Each point is reached from the start by the listed moves, each made 0, 1 or 2 times, or once backwards (-1), plus a little noise. Say if it took an odd or an even number of moves. Then give how often each move was made.

Moves:
(1): [37 -9]
(2): [ 8 36]
Start: [-12   0]
Points:
[42 62] -> odd (1, 2)
[-33  82] -> odd (-1, 2)
[-56 -27] -> even (-1, -1)
[-5 35] -> odd (0, 1)

Moves:
(1): [  2  23   3  -2 -14]
(2): [-25   5  11  -6   7]
(3): [ 13  -9  34 -10  -1]
(4): [ -8 -20   8  14 -25]
Start: [-11 -19   2  12 -17]
Points:
[-64 -37  78  15 -63] -> even (1, 2, 1, 2)
[-54  39  30  -5 -31] -> even (2, 2, 0, 0)
[-95 -66   1  44 -38] -> even (-1, 2, -1, 2)
[-13  30 -35   5  -5] -> odd (1, 0, -1, -1)
[ 32 -12  28  11 -40] -> odd (1, -1, 1, 0)

Moves:
(1): [ 16  16  -6  29 -12  11  -4  22]
(2): [  0  -2 -12 -20   0  -5  -3 -38]
(3): [-20   4   1  -1 -20 -26 -11 -13]
(4): [ -5   5  -5   0  13 -11   3 -19]
(5): [-9 32 -4  5  1 16 -1 39]
(6): [ -6   8   8  24  -8  38 -22  30]
Start: [-13  -9   4  -1  21 -19  -4  16]
Points:
[ 27 -29 -29 -16  43 -16   0 -85] -> even (1, 2, -1, 1, -1, 0)
[-34   9  -6   3 -24 -95  -7 -18] -> even (1, 0, 2, 0, 0, -1)
[ 26   4  -3  26  46 -25  28  39] -> odd (1, -1, -1, 1, 0, -1)

Moves:
(1): [-14   9   2  19  -2   9 -11  27   8  -5]
(2): [ 5 12  0  4 -8 21 10  7  5 10]
(3): [-1 19 15 -9 18 10 29 -3 19 11]
(4): [ -2   4  -2  -6   3 -10 -10  -8  -2   5]
(5): [ -7  -5   8   9  13   5 -13   8  32  10]
(6): [ -7  -3  -6   0  -6  -1 -10   6   9   2]
(7): [ -6  -7 -16  10   1  -4 -15   5   7  13]
(8): [  5  -2  -7  -5  17 -29  -9 -30  22  -2]
(9): [-12 -11  -9  10  -1  11  -3  -6 -12 -10]
Start: [  6  -9  -3   7   1 -18 -15  -5  -5  -8]
Points:
[ -2 -32 -34 -14  11 -55 -45 -64  13  -4] -> even (-1, 0, 0, 1, 0, 2, 0, 1, 1)
[ 1 -5 -6 16 11 31  1 21 36 58] -> odd (-1, 1, 1, 0, 1, 0, 2, -1, 0)
[-41 -27   8  95  -5  59 -53  60  25 -41] -> odd (2, 1, -1, -1, 2, -1, -1, 0, 2)

Moves:
(1): [ -7  10  -1  -5   8   1 -10 -10  -8  -1  -2   5  -4  -1]
(2): [ -9 -13  -5   1   7  -4  -3  10  17   4  -4  25  -3  25]
(3): [ 1 -4 -5 11  6  3 -5  7 -4  9 -3  3 -2 -3]
(4): [ -8   9  22   2  16   4 -12  18 -27  -5  12 -30 -13 -14]
(5): [ -3   6  -7   1   6   9  11 -14   0   2   0   8  -9 -10]
(6): [  9   8  -2  -1   0  -4   0   2 -14  -2  -6  12   6   4]
(7): [-15   0   2 -12   4   6  -5   0   5  -4  -3   1   1  -2]
(8): [ 1  5  0  1  2  1  5 -5  6 -6 -3 -8  1 -3]
(9): [  8  -1 -10   6   8  10   2  -3   0  -2   5  -1  -7  -7]
(10): [ 16 -12 -13  11   0  17  16 -13  -7   5  -8 -20 -12 -15]
(11): [ -2   0  -2   8   5  -3   0  -2 -10  -8   4   5   3  -2]
Start: [-10   5   7  10 -11   6  16   1   5  -7  10  13 -24 -25]
Points:
[-30  24  48  39  29  27 -30  21 -95  -5  27 -93 -59 -90] -> even (2, -1, 2, 2, -1, -1, 0, 0, -1, 1, 1)
[-61   9  -8  46  82  22 -34  19 -12 -10  37  73 -65 -16] -> even (2, 2, 2, 1, 1, -1, 0, 0, 2, -1, 2)
[ -1  65  31  -6   7   5   7   2 -56 -33  30   7 -22 -55] -> even (0, -1, -1, 1, 1, 2, 0, 0, 1, -1, 0)

Moves:
(1): [  0  -6   8   5   8  -7 -19   9  -8  -3  -3   0   0  -8]
(2): [ 3  0  1  4 -7 -8  4 12 -5  0  9  4 -6  8]
(3): [ 4 -5  7  6 -5  1 -1  8  6  7 -8 -4  3 -5]
(4): [  8  -9   7 -19   4  -1 -13   7  20  -1   7  -7  -6  10]
(5): [-13  -3   7  17  -2  19 -10  -1   1   3   0  20 -19   0]
(6): [  3   5  -1   5  -2   9 -14   1  -8  -9  10  -7   4   2]
(7): [  0  -1   1   5  11   4   6   5   4 -12  -2   4   8   8]
(8): [  7 -12   4   1  -1  16  13  -5  -7   1  13  -9   8   1]
(9): [ 2 -7  6 10 12 -5  3 -2 -2  5  1 -8 -5  0]
(10): [ 12   8  -3  12  -7 -15  -3  -7   0 -14  -6   1  10   5]
(11): [  6  14   4  -1   7   0   3  -3   5  -1   1  -5 -12   1]
(12): [-7 10  0 -6 12 -5  2 12 -3  2  9  5  4 -8]
(13): [ 9 11  6  3 -3  7  0  3 -3  9 -1 -2  9 -1]
(14): [ 25  -5 -22  -1  11   1  -1   2  -2   6   0   9  -6  -8]
Start: [10  4 -6  1 -3  4 -4  2  0 -3  0 -6 -6 -7]
Points:
[ 88  27 -12 -15  39 -16  31  -8  54   4 -24 -39   3   4] -> odd (-1, -1, 1, 1, -1, -1, 1, 0, 1, 1, 2, 0, 1, 1)
[  4   8  -2 -52  24  32  15 -11  32  17  33 -33 -47 -11] -> even (-1, -1, 0, 1, 0, 0, -1, 1, 0, -1, 2, 1, -1, 0)
[  4  -3   5 -13  14  41  29  12  22 -11  56   4 -75  40] -> even (-1, 2, -1, 1, 1, 0, 1, 1, 0, -1, 2, 0, -1, 0)
[ 95  21 -34  66  35  16 -51  11 -43 -48 -12   1  16 -18] -> odd (2, 0, 0, -1, 0, 2, 2, 0, 0, 1, 1, -1, 1, 2)
[ 36 -79 -26  56  35  41  30   8 -28   8  43  47 -59   6] -> odd (0, 2, -1, 0, 2, -1, 1, 2, 2, 0, -1, 0, -1, 2)
